Each point is reached from the start by the listed moves, each made 0, 1 or 2 times, or once backwards (-1), plus a little noise. Say if it took an odd or an even number of moves. Then give how often each move was made.
In the rows, zero is written as 128.

Moves:
(1): [144 146 130 105  91]
(2): [133 161 121 113 109]
(3): [136 146 115 167 100]
Start: [139 114 131 118 130]
Points:
[181 216 121  42  19] -> even (2, 2, 0)
[140  99 126 171 117] -> even (0, -1, 1)
[142 162 131  48 120] -> odd (0, 2, -1)
[139 117 129 116 132] -> even (0, 0, 0)
[166 149 137  70  57] -> even (2, 0, 0)

Moves:
(1): [148 121 136 138 118 116 139 134 130  99]
(2): [163 135 117 117 137 114 144 129 114 140]
(3): [132 132 138 112 106 123 137 123 139 123]
(4): [125 140 116 126 125 125 111 125 123 150]
(5): [129 123 129 103 110 128 132 135 124 136]
(6): [118 136 116 138 136 124 123 130 129 118]
(7): [134 123 132 141 152 115 153 120 107 130]
(8): [130 137 122 133 112 134 127 127 128 123]
Start: [119 132 120 123 123 126 128 129 120 124]
Points:
[249 149 117 143 153  42 205 107  56 134] -> odd (2, 2, 1, 2, -1, -1, 2, 0)
[118 162  64 156 190 114 141 124  72 145] -> odd (-1, 1, -1, 0, 0, 2, 1, 1)
[ 90 159  76 151 122 141  86 144 132 101] -> odd (0, 0, -1, 0, 0, 2, -1, 1)
[160 124 130  92 104 133 139 139 130 124] -> even (0, 1, 0, -1, 0, -1, -1, 0)

Moves:
(1): [141 136 126 138 134 115 116 143 130 119 133 113 121 120 130 128]
(2): [132 120 131 131 113 125 129 125 124 142 111 135 122 139 134 125]
(3): [136 118 138 134 125 134 118 128 139 124 115 127 128 133 126 156]
(4): [114 109 135 124 130 120 124 139 113 125 132 128 133 114 120 118]
(5): [ 98 130 132 124 146 122 141 142 118 150 139 129 120 143 141 130]
(6): [118 129 138 126 142 131 124 124 133 117 131 129 127 134 129 119]
(7): [117 131 115 125 108 135 100 119 144 131 116 127 127 111 133 123]
(8): [125 138 121 127 119 123 130 119 131 114 127 125 113 133 128 139]
(9): [135 141 150 126 124 130 114 114 105 131 139 109 131 118 118 120]
(10): [118 150 134 120 148 123 126 122 136 137 147 149 121 122 116 116]
(11): [127 126 126 145 126 132 126 134 134 135 133 127 118 141 117 122]
(12): [133 128 131 120 110 143 121 131 135 118 131 110 119 129 116 133]
(13): [131 115 116 114 121 136 120 111 134 144 119 129 120 130 124 123]
(14): [139 123 133 122 114 124 130 126 132 120 141 121 139 132 128 137]
Start: [115 110 138 127 138 143 143 125 100 132 123 120 127 138 127 112]
Points:
[135  89 152  99 148 109  86  95  68 194 133 157 131  66  75  39] -> odd (1, 1, 0, 2, -1, -1, 0, -1, 1, 2, 0, -1, 2, 0)
[117  96 185 121 105 147 160 118  54 181 136 134 107 160  78  88] -> even (-1, 2, 0, 1, 0, -1, -1, 0, 1, 1, 1, 1, 0, 0)
[ 17 124 182 142 161  98 163 165  38 130 212  89  91 168 110  70] -> odd (0, 0, -1, 2, 2, 1, 0, 2, 1, 0, 2, 0, -1, 1)
[ 21  91 154  45 119 166 146  84 112 159 152 124  56 197 106 101] -> odd (-1, 1, 0, 1, 2, 2, 0, 2, 0, 1, 0, 2, 2, 1)
[ 88 174 131 131  78 122 117 106 152 180 146 156  92 161 133 120] -> even (0, 2, 0, -1, 1, -1, 2, 1, 0, 2, 1, 0, -1, 2)
[155  14 147 137  31 151  53 169 113 133  79  42 105 123 101 117] -> odd (2, 2, 1, 2, 0, 0, 1, -1, 0, -1, 1, 2, 1, 1)
[157  39 131 119   7 156 135 140 143  70  82  66 103 174 117 233] -> odd (0, 1, 2, 1, 0, -1, 0, 2, -1, -1, 0, 2, 0, 2)
[ 55 196 136 151 104 141  99 134 124 125 183  55  57 169 132  95] -> even (1, 0, -1, -1, 2, 1, 2, 2, 1, 0, 2, 1, -1, 1)

Moves:
(1): [127 126 115 128 131 135 136 129 131 129 133 128 118 118 135 129 135 132
 127 123 118 125 134 134 122]
(2): [135 136 124 121 125 138 139 139 127 121 134 129 126 126 125 130 125 139
 126 113 129 124 128 128 122]
(3): [125 128 141 130 122 132 132 129 131 126 130 141 134 131 127 130 118 121
 126 136 122 124 137 128 131]
(4): [139 132 129 125 130 133 129 128 125 126 130 127 122 129 134 129 133 119
 128 132 129 129 127 131 126]
(5): [138 132 130 123 123 114 140 127 123 126 130 132 125 128 127 120 135 116
 139 120 117 128 138 123 123]
(6): [124 131 128 136 132 124 126 130 134 121 133 132 118 136 134 131 132 122
 126 135 122 139 126 119 122]
(7): [129 126 122 130 124 128 126 120 134 125 124 132 129 126 127 131 126 124
 119 125 131 124 130 122 127]
(8): [136 107 131 114 128 126 135 129 126 116 126 118 128 135 133 122 124 118
 129 138 135 133 118 130 129]
(9): [129 128 131 120 132 122 130 124 132 124 121 124 128 123 134 125 128 128
 121 136 123 135 125 123 128]
(10): [127 132 128 124 129 114 139 119 122 123 131 115 124 135 137 125 121 134
 121 132 129 128 130 130 132]
(11): [135 131 133 124 123 131 127 123 113 123 129 144 132 129 133 123 133 123
 120 115 117 116 131 125 124]
(12): [138 128 134 128 129 133 132 128 137 140 126 138 125 125 125 136 124 133
 130 129 140 124 130 125 115]
(13): [123 125 115 130 121 129 137 125 128 122 127 146 127 127 125 125 137 128
 128 127 137 128 132 126 125]
(14): [128 111 132 133 123 142 132 129 129 136 117 129 117 128 122 131 123 129
 119 137 133 129 125 126 126]
(15): [124 132 125 126 128 126 133 131 135 135 129 134 132 124 126 124 134 125
 123 131 123 125 119 126 126]
(16): [119 125 130 122 124 116 118 112 122 121 132 122 117 126 127 138 143 125
 122 120 133 130 132 116 129]
(17): [137 126 130 133 126 130 114 115 125 140 132 139 139 139 131 128 136 130
 121 131 125 130 132 119 137]
(18): [129 128 118 113 134 138 126 122 124 128 124 136 117 123 120 126 120 123
 119 116 127 122 134 117 130]
(19): [120 130 125 120 126 119 130 133 126 127 124 122 120 125 126 132 128 128
 125 131 126 125 134 120 121]
(20): [134 134 134 131 133 125 121 135 138 126 132 127 123 132 129 126 130 131
 130 130 132 126 132 117 127]
(21): [130 126 124 134 137 129 129 135 131 129 122 129 127 141 133 135 138 129
 133 125 120 132 122 144 136]
(22): [135 122 129 135 127 118 132 134 117 122 133 129 128 128 123 129 123 119
 118 132 128 127 134 131 138]
(23): [126 136 131 124 138 134 129 133 120 126 133 127 134 124 132 125 134 121
 111 119 130 125 134 121 128]
(24): [133 127 128 116 128 124 136 121 131 117 128 129 133 136 122 113 131 127
 125 144 116 124 131 129 120]
Start: [131 125 131 114 137 137 130 133 123 133 121 135 131 133 132 117 140 125
 136 135 137 126 126 130 138]
Points:
[141 177 189 105 148 144 117 127 109 101 159 165 106 131 159 136 166  89
   7 119 112  89 160  58 136] -> even (0, 1, 2, 2, -1, 1, 1, -1, 1, 1, 2, 0, -1, 1, 2, 2, 0, 0, 0, 2, 0, 1, 2, 0)
[112 138 143  37 116 149 147 124 129  69 162 107  92 141 135 116 151 110
  98 165 100 107 141  92  91] -> even (1, 2, 2, 2, -1, 1, 0, 1, -1, 0, 0, -1, -1, 0, 1, 2, 0, 0, 2, 0, -1, -1, 0, 2)
[191  90 190  74 135 137 145  97 181  96 116 169 169 201 151  87 178  98
  87 201 153 148 143  65 131] -> even (-1, 1, 2, 0, 1, 0, 2, 2, 2, 0, -1, 1, 1, 1, 0, 1, 2, -1, -1, 2, 1, -1, 2, 2)

Moves:
(1): [136 128 125 127 135 131 130 123 139 127 121 121 121 138 139 139 130 135
 133 127 119 133 132 126 117 121]
(2): [113 122 127 122 134 131 132 129 133 122 122 123 124 127 117 127 130 142
 130 135 129 128 125 117 125 122]
(3): [125 134 139 133 128 131 129 139 119 137 122 128 125 135 122 128 132 130
 114 138 126 137 123 141 135 123]
(4): [131 140 123 126 135 127 119 139 131 127 136 120 138 124 133 131 127 137
 132 123 118 125 127 116 139 119]
(5): [119 134 145 155 129 121 136 130 132 113 121 129 114 132 119 130 136 110
 120 114 121 118 123 120 132 130]
(6): [119 123 117 120 137 115 135 128 130 120 123 134 130 127 133 121 107 125
 129 141 126 143 132 112 149 119]
(7): [116 132 124 124 125 120 131 136 121 125 124 124 129 130 121 128 127 122
 110 126 121 135 126 134 136 135]
(8): [127 127 138 126 133 129 137 127 125 122 130 129 126 122 124 126 130 127
 122 124 125 131 134 142 130 134]
(9): [131 135 109 122 155 135 129 124 129 136 130 134 135 128 120 133 114 120
 135 130 124 139 131 115 129 121]
(10): [139 142 125 143 129 138 150 142 136 138 124 149 142 115 109 144 130 135
 118 135 133 121 123 109 134 121]
(11): [124 115 142 140 119 128 137 132 121 130 115 117 124 133 137 131 121 134
 131 127 121 141 140 144 119 137]
(12): [135 135 139 130 121 118 119 123 133 123 121 134 123 132 110 142 134 122
 125 124 139 127 129 114 130 122]
(13): [129 131 135 126 119 124 138 128 129 123 137 125 125 135 127 121 129 121
 132 121 123 140 124 137 121 130]
(14): [125 131 121 130 132 122 125 141 136 131 108 136 136 117 125 114 118 128
 100 123 119 119 144 117 138 116]
(15): [135 138 127 131 135 138 134 142 127 120 124 125 156 111 140 131 132 118
 106 115 140 124 135 108 135 109]
(16): [141 125 122 112 135 136 124 122 121 140 127 128 119 133 132 123 130 130
 137 122 125 108 121 119 132 126]
(17): [130 138 132 115 141 139 129 136 130 138 128 126 124 124 123 137 130 114
 119 135 126 124 135 133 129 129]
(18): [133 130 117 128 124 131 124 120 119 132 141 133 126 134 117 114 127 116
 131 136 128 119 138 125 134 120]
(19): [127 134 120 133 136 123 132 140 115 122 132 129 126 129 127 131 127 137
 126 130 129 149 132 128 120 127]
(20): [128 123 134 143 127 125 136 129 126 133 125 120 122 120 130 115 141 124
 128 127 130 127 140 140 120 124]
(21): [119 137 132 141 132 118 147 138 122 131 135 138 140 131 115 139 131 117
 114 131 134 123 133 127 121 121]
(22): [127 108 137 123 121 127 132 125 133 128 128 132 121 120 130 140 122 126
 128 119 121 131 130 136 128 137]
(23): [126 125 121 126 134 128 125 139 126 118 123 133 139 134 139 135 132 128
 144 118 122 125 130 141 133 129]
(24): [126 116 122 119 135 126 122 135 127 124 136 125 132 139 127 129 126 138
 134 130 127 140 126 128 130 139]
Start: [124 117 131 127 138 137 125 143 140 135 129 122 125 123 148 131 130 129
 142 132 119 118 104 146 127 108]
Points:
[119 134 170 144 210 147 228 180 196 190  25 173 101  57  36 205 118  69
  64 119  96  65 139  54 159  51] -> odd (0, 2, 0, 0, 1, 1, 1, 0, 2, 2, 1, 2, 0, 1, 0, 2, 2, -1, -1, 2, 1, 2, 0, -1)
[ 50  94 164 120 170 100 101 227 121  88  93 116 104 154 116 205 109 143
 125  91  52 205 118 215 127 165] -> even (-1, 1, 1, 1, 1, -1, 1, 0, 1, -1, 1, 1, 0, 1, -1, -1, 1, -1, 2, -1, 0, 2, 2, 1)
[199 193 110  67 136 176 110 155 144 162 109 151  96 186 148 156 171  79
 151 124  98  64  72 145 153  78] -> even (2, -1, 1, -1, 0, 0, 1, -1, -1, 1, -1, 1, 2, 0, 0, 2, 2, 1, 0, -1, -1, -1, 2, -1)
[178 156 203 190 168 149 187 223 170 154   7 176 142  85 144 217 117  30
  28  63  95  46 172  60 177  19] -> even (1, -1, 1, 0, 2, 1, -1, -1, 0, 1, 2, 2, 0, 2, 2, 2, 2, 0, 0, 0, 1, 2, 1, -1)
[ 78 177 110 136 120  76 138 232 160  97  90 146 172 118  65  91  95 113
  75 166 102 127 157  51 221  21] -> even (-1, 2, 0, 2, 0, 2, 1, -1, -1, 1, 1, 2, 2, 2, 0, -1, 1, 2, 0, 0, 0, -1, 1, 0)
[124 174 144 103 208 118 120 183 145 107 146 122 105 154  62 211 191 173
 100 118 150  73  72  31 100  90] -> even (1, 2, -1, 1, 1, -1, 0, 1, -1, 0, -1, 2, -1, 0, 0, 2, 1, -1, 2, -1, 2, -1, -1, 2)
